Each row of a before or after table is a point. The points were changed in one or more steps. Then noise was added and the rows were shuffled. The steps act on how far a point lies along the listed directions, d1 being the first. Name the steps. A step turns or swaps two directions, mirrors them in a line or flattens them onto one, adds a multiple of one to another, or multiplies one. Angles are multiples of 10 degrees, from the lower direction toward the higher: turns from -170 to 170, lines from 10 to 170 but not 90. Use the fewest steps. Two steps may share a direction if one is a turn and the other turns, adds or multiplies; they go together, in the order done. Otherwise the lowest direction goes first.

Directions:
(1): [-14  36]
(2): [-36 -14]
Before (8 x 2):
[[-24 -11]
 [  7   8]
 [ 16  72]
 [-15 -40]
 [-26   0]
 [ -2  -2]
 [ 20 -41]
 [  4 -36]]
After (8 x 2):
[[-12 -24]
 [-20 -16]
 [ 42 -18]
 [ 15 -40]
 [-34  66]
 [ 26 -25]
 [  0  -4]
 [ -1  10]]
Steps: turn d1 and d2 by 40 degrees

Directions:
(1): [ 15 -43  13]
(2): [-20   6  43]
(3): [41 19 16]
Before (12 x 3):
[[ 13 -37 -23]
 [ -2 -23 -23]
 [ 72 -88  28]
 [ -3  12   4]
 [ 12   9  10]
 [-11  -6 -44]
 [  7  -3  -9]
 [ -1  -3 -41]
 [-12  -3 -19]
 [-28 -13   6]
 [  7  -2 -40]
 [-45   5  26]]
After (12 x 3):
[[-16 -12 -40]
 [ 19   5 -36]
 [ 12  22 -38]
 [  7 -13  11]
 [-22  34  32]
 [  6   2  10]
 [-10   5 -31]
 [ 13  12 -36]
 [-63 -91 -32]
 [  5  -3 -10]
 [-22  23   2]
 [  2  18 -15]]
Steps: turn d1 and d3 by -80 degrees

Directions:
(1): [52 17 -6  4]
(2): [-13  38 -27 -27]
(3): [ -8   2 -35  42]
(4): [ 10 -36 -32 -24]
Before (14 x 4):
[[-11  12  20   0]
 [-15  19 -10  -1]
 [ 13 -16  22 -45]
 [ -1 -46  28 -34]
 [ 66 -31   5   9]
 [ 73   5  -7  -4]
 [ 43  -4 -26 -16]
 [ 32  23 -37 -37]
 [-12  15 -26 -20]
 [-18  33  22 -43]
 [ -6  18   2 -20]
 [-19  20  25  -5]
 [ 28  13 -48  -5]
 [ 26   0 -36 -27]]
After, 14 rows:
[[ -1  37  66 -13]
 [-12  17  26  -2]
 [-10  24  51 -20]
 [ 30 -39 -49  -2]
 [ 23 -24 -19 -12]
 [-23  36  41   7]
 [ 66  -7  -1   4]
 [ 68   2   9   9]
 [ 41 -19 -14  -5]
 [ 24 -10  -2  -8]
 [-15  -3  -8   2]
 [-33  53  75  -2]
 [-14  24  28   6]
 [-14 -12 -12  -9]]
Steps: flatten d1 and d2 onto the line at 160 degrees; add 1.5 times d3 to d4

Directions:
(1): [-36 -12  11   2  29  53  10  26]
(2): [ 35  24 -38   0  50   1   3  17]
Before:
[[ 60  57 -62  14 110  10  23  34]
 [ -1 -14  18  16 -11   3  18  -8]
 [-29 -15  19 -12 -12  14 -11  -9]
 [-21 -21  22   7 -26   1  18  -2]
 [-53 -18  11   7  -7  35  11  -2]
 [ 64  22 -33   1  20 -19   9  11]
 [-13  -6  36 -12 -27 -15   5   4]
 [-43 -21  30   3   6  55  37  17]
 [-32 -15  14   5 -16  18  -1   4]]
After:
[[   7    1  -13    7   32   15   24   19]
 [  -7  -22   35    2  -66  -13    5  -14]
 [  10   11  -24    5   27    4   -2   15]
 [  18   23  -49    5   37    0    5    1]
 [   7    9  -16  -15   37   11   -6    6]
 [   9    0    0   16   18   12   19    2]
 [  54   28  -38    1   38  -14   26    6]
 [  -4    8    8  -14   30   18   13   30]
 [  18    7   36   10 -101  -94   -7  -67]]
Steps: turn d1 and d2 by 130 degrees

Directions:
(1): [-13  15 -52  40  25 -15   7  30 -19]
(2): [  0 -23  29  13 -16   6 -36  41 -45]
(3): [-12 -35 -15  10  11  46  15 -39 -34]
(4): [  2  64  15 -19   9  23   9  -2 -38]
Before, 9 rows:
[[-11 -28  12 -21  -7  39   5 -44  -8]
 [ -8 -35  23 -12 -16   1 -25 -13  16]
 [ -3 -61 -18  35   7  14  11 -10 -40]
 [ -2 -11 -29  35  31  14  33 -41 -42]
 [ -7 -12   0 -13  -2  -9  23 -21  19]
 [-13  45 -42  34  37   2   9  27 -56]
 [ 23   6  19 -25  -8 -57 -22  21  85]
 [-20 -62 -16  -9  -4  21  32 -36  11]
 [  4   7  12 -39  -1  -7   4 -31  28]]
After, 9 rows:
[[-16 -47 -20  -9  -5   8  29 -25  23]
 [ 23  25   1 -14  -3 -74 -19  33  96]
 [-19  -3 -34  16  14 -26  -2   1  28]
 [  5  -6  54 -11 -13  42 -25   6 -79]
 [-20  -8 -38   1  18  26  24 -38  -3]
 [ -5 -11   3 -13  -4 -13  19 -17  20]
 [  9 -37  30   7   2  36   8 -52 -49]
 [  4 -58  -6  30  -2   8   3  -3 -34]
 [ -1  18 -11 -26  15 -12  16 -30  30]]
Steps: mirror d1 and d2 in the line at 60 degrees; add 0.5 times d4 to d3

Directions:
(1): [ 66  17  -2 -12  43  18 -26 -11  10  13  18]
(2): [  6 -21 -17  63  -5 -17 -21 -30   6 -27  35]
(3): [-20 -20  74   4   9  25 -24   9  18  -4  20]
(4): [  8 -22   2 -22 -24 -19  32  -8  14  43  57]
(5): [ 17 -38  19 -20  -3  10  14 -52 -49 -15 -16]
(6): [-24  41  -6 -38  -9  -2 -25 -13 -25 -33  44]
Before:
[[ 28  43  -1 -27  27  -4 -14  -2  10  31  -3]
 [ 41  28 -37  39   9   8 -54 -51   4 -39  18]
 [ 24  12 -17 -51  10 -12  19  -7  20  48  62]
 [ 31  51  -6 -35  19  17 -17  39  10  13  52]
 [-50 -18  -8  -7 -47 -16  28 -19 -52 -44   2]
 [ 14  19 -24  27   2  -9  -2 -31 -28 -31 -27]
 [ 36  23   8 -36  23   2   0  20  27  53  65]
 [ -9  10   1  33 -11   0 -29 -17  -1 -35  14]
 [-27  -8 -13  44 -13 -15   6  -4   3   6  10]
 [-10 -36  57  37   9   5 -20 -31 -14  -9   6]]
After (10 x 11):
[[ 18  67  -3 -12  29  39 -57   5  10 -26 -36]
 [-80   0  34   7 -34  -1  -2  29  -6 -40  15]
 [ 57  28 -45 -22   7  -3   0 -12 -22  -2  55]
 [-29   6 -16  34  -2  -4   0   0 -13  -8 -32]
 [ 26   1 -37  28  18 -21 -19 -37  20  -3  72]
 [ -6 -22  51   9  17  14 -12 -28 -38 -13 -38]
 [ 61   0 -40  18  20 -17  -8 -42  -9   6  59]
 [-18  46  28  -2  11  12 -12  33  16   0 -22]
 [ -8  29   3 -10  -3  16 -17  -3 -20 -31 -34]
 [ 35  27 -10 -16  16 -17  -8 -19  10  36  24]]
Steps: turn d2 and d4 by -80 degrees; swap d3 and d5

Directions:
(1): [ 12  17  40 -49  -8   1  12 -20 -47 -29  38 -24  21   0]
(2): [ 16 -58 -15 -29  11  -3 -26  -5 -41  36   2  38   9  25]
Before, 12 rows:
[[  2  83  41 -24 -31   1  51  -5  -9 -73  42 -80  12 -28]
 [  9 -39  28 -94   3  -3  -5 -33 -80   5  49  29  34  21]
 [  6  24  57 -74 -13  11  24 -24 -53 -26  54 -34  16   4]
 [ -3 -26 -33  20   5   5 -19  18  15   7 -29  10  14  15]
 [-38  -2 -46  75  15  -8 -13  35  75   9 -34  29 -33 -20]
 [-13  25 -21  46   5 -12 -16  12  23   5 -18  -3   0  -5]
 [ -6  31  11   7   2   8   8  -3  14 -22  11  -1  10 -19]
 [ 18   5  32 -36  -9   6  24  -1 -14 -39  29  -9   7 -13]
 [ 12 -39 -23 -18  20 -15 -24 -14  -9  35 -19  39   7  18]
 [ 11  14  25   4 -18   9  16   4  -4 -16  18 -20   1   5]
 [  5   1 -17  16  -7  -4  -7 -12   8 -11 -11  13  21 -12]
 [  0 -31 -38  14  22   6 -14  19  24  32 -16  27 -25  12]]
After:
[[-10  11 -21  32   0   8  -2  20  34 -17 -27 -20  13  -1]
 [  3  15  18 -21   6   5   1  -7 -14 -16  22   4  18  -9]
 [ 11 -62   4 -69  11   6 -16 -15 -63  42  27  33  13  34]
 [-15  23 -22  34  10   7   7  19  52  -4 -13  -8 -28  -7]
 [ 33 -14  30 -92 -11  -3  12 -19 -98 -20  60 -23  35  17]
 [  3  10  -9  12  -8  -1  -3 -16   7 -20  -6   3  21 -15]
 [ 24 -42   8 -42   1   4   2  -1 -28  -5  18  27   8   3]
 [ -6 -86 -42 -23  20  -9 -33   0 -15  63 -13  79   5  31]
 [ -6  -6 -35  30  18 -14 -11   0  47  22 -41  23 -10   0]
 [ 18 -11  21 -10 -16   9   7  -2 -23   0  22  -4   5  17]
 [ -9  50   9  22  -2 -11  -1   0   3 -22   7 -27   9  -9]
 [-37  72  18  43  -8  -1  24  13  59 -58  10 -37 -13 -39]]
Steps: turn d1 and d2 by 70 degrees
